Each row of a before or after table is a point. The points were changed in one or more steps. Then noise was added and the rows were shuffled. The steps act on how far a point lies along the listed directions, d1 being the first. Name the steps. A step turns or swaps two directions, mirrors them in a line or flattens them onto one, adds a multiple of one to another, or multiplies one. Angles are multiples of 10 degrees, from the lower direction toward the higher: turns from -170 to 170, lines from 10 to 170 but not 90. Use the fewest steps. Two steps may share a direction if one is a turn and the other turns, adds or multiplies; they go together, in the order done. Otherwise the lowest direction goes first.

Directions:
(1): |  27 | -41 |
(2): | 41 | 27 |
Before:
|   5 |  -4 |
| -22 | -25 |
|  60 | -34 |
|   7 |  -9 |
| -24 |  29 |
| -36 | -14 |
| -18 |  -4 |
|  44 |  -4 |
|   1 | -10 |
|  -7 | -19 |
After (10 x 2):
|   9 |   7 |
|  12 | -35 |
|  19 |  -8 |
|   6 |  41 |
|  26 | -22 |
|   5 | -19 |
|  13 |   2 |
|  36 |  63 |
|   2 |   5 |
| -28 | -25 |
Steps: turn d1 and d2 by 90 degrees

Directions:
(1): | -32 | -49 |  15 |
(2): | -41 |  14 | -41 |
(3): |  30 | -32 | -41 |
Before:
| -12 |  12 |  28 |
| -10 |  -5 |  25 |
|  45 |  48 | -18 |
|  -2 | -18 |  16 |
|  -3 | -15 |   8 |
| -10 |  -4 |   1 |
|  35 |  29 |  -9 |
|  -9 | -16 |  12 |
|  18 | -12 |   2 |
| -18 |  -9 |  32 |
|  13 |  -8 |   3 |
|  -9 | -17 |  -8 |
After:
|   2 |  17 | -16 |
|   7 |  12 |  -9 |
|  20 |   8 |  -2 |
| -24 |  22 |   4 |
|   2 |  -7 | -21 |
|   0 |  -4 | -16 |
| -12 |  24 |  -6 |
|   6 |  20 |  -8 |
| -22 | -40 |  -1 |
| -32 | -61 |   7 |
|   6 |   9 |   2 |
| -11 |  35 |  -5 |
Steps: multiply d1 by -1; mirror d2 and d3 in the line at 100 degrees

Directions:
(1): | 10 |  0 | 41 | 55 |
(2): |  -3 | -34 | -48 |  37 |
(3): | -36 | -51 |  28 | -14 |
(4): |  58 | -33 |   7 | -16 |
Before:
| -19 | -16 |   7 |   6 |
|   5 |  -4 |  20 |  26 |
|  -3 |  -9 |   9 |  10 |
|   8 |  10 |   1 |  -2 |
| -20 |  -6 |  -3 |   0 |
|  29 |   1 |  26 |   5 |
|  -6 | -12 |   0 |  -4 |
|  -8 |  -1 |   8 |   4 |
|  34 |   3 |  19 |  -2 |
| -15 |   2 |  -9 |  17 |
|  33 |   1 |   5 |  31 |
|  -2 | -25 |  12 |  27 |
|   3 |  -7 |   1 | -14 |
|  29 |  10 |  23 |  -8 |
After (14 x 4):
| -24 | -22 |   1 |   0 |
| -34 | -10 |   2 |  12 |
|  12 |  14 |  43 |   9 |
| -13 | -22 |  15 |   0 |
|   2 | -15 |  -5 |  -3 |
|  20 |  -8 |  27 |  10 |
|   5 |  -3 |  18 |   2 |
|  60 |  32 |  13 |  -7 |
|  53 |  29 |  31 |  -2 |
|  47 |  35 |  21 |  -8 |
|  -7 |  -2 |  14 |   1 |
|  41 |  35 |  20 |  17 |
|   5 |  14 |   1 |   3 |
|  16 |  -6 | -10 |  -8 |
Steps: add -1 times d1 to d2; multiply d4 by 2; turn d3 and d4 by 40 degrees

Directions:
(1): |  23 | -22 | -18 | -60 | -40 |   1 |
(2): |  -5 | -54 |  44 | -16 |  33 |  15 |
Before, 12 rows:
|  11 | -36 |  17 | -30 |   7 |   3 |
| -38 | -11 |  39 |  60 |  44 |  -2 |
|   0 |  30 |  -3 | -12 | -19 |   4 |
|  12 |   6 | -21 | -40 | -28 |  -6 |
|  -9 | -19 |  33 |  17 |  33 |   9 |
|  -7 |   0 |   2 |  10 |  20 |   6 |
|   6 |  32 | -13 |  16 | -15 |  -2 |
| -40 |  13 |  14 |  44 |  24 | -12 |
|  -8 |  -1 |  13 |  41 |  31 |  18 |
|   2 |  20 |   4 |  57 |  32 | -10 |
|  10 |   6 | -40 | -32 | -39 |  -5 |
|  -4 |  -1 |  -1 |  11 |  12 |  14 |
After (12 x 6):
| -29 | -52 |  54 |  15 |  40 |  11 |
|   0 | -10 |   8 |   2 |  18 |  12 |
|  -5 |  27 |  -1 |  34 |   0 |   1 |
| -13 |  33 |   2 |   4 | -14 |   5 |
|  -4 | -23 |  26 |  19 |  28 |  29 |
|   5 |  35 | -31 | -15 | -24 | -13 |
|   1 |  -5 |   1 |   6 |   7 |  13 |
|  -1 | -39 |  28 | -18 |  26 |  13 |
|  -1 | -11 |  25 |  40 |  50 |  -1 |
| -35 | -17 |  31 |  25 |  33 |   0 |
|   1 |  32 | -47 |  -4 | -35 | -14 |
|  17 | -21 |   1 | -45 | -19 |  -7 |
Steps: turn d1 and d2 by -40 degrees
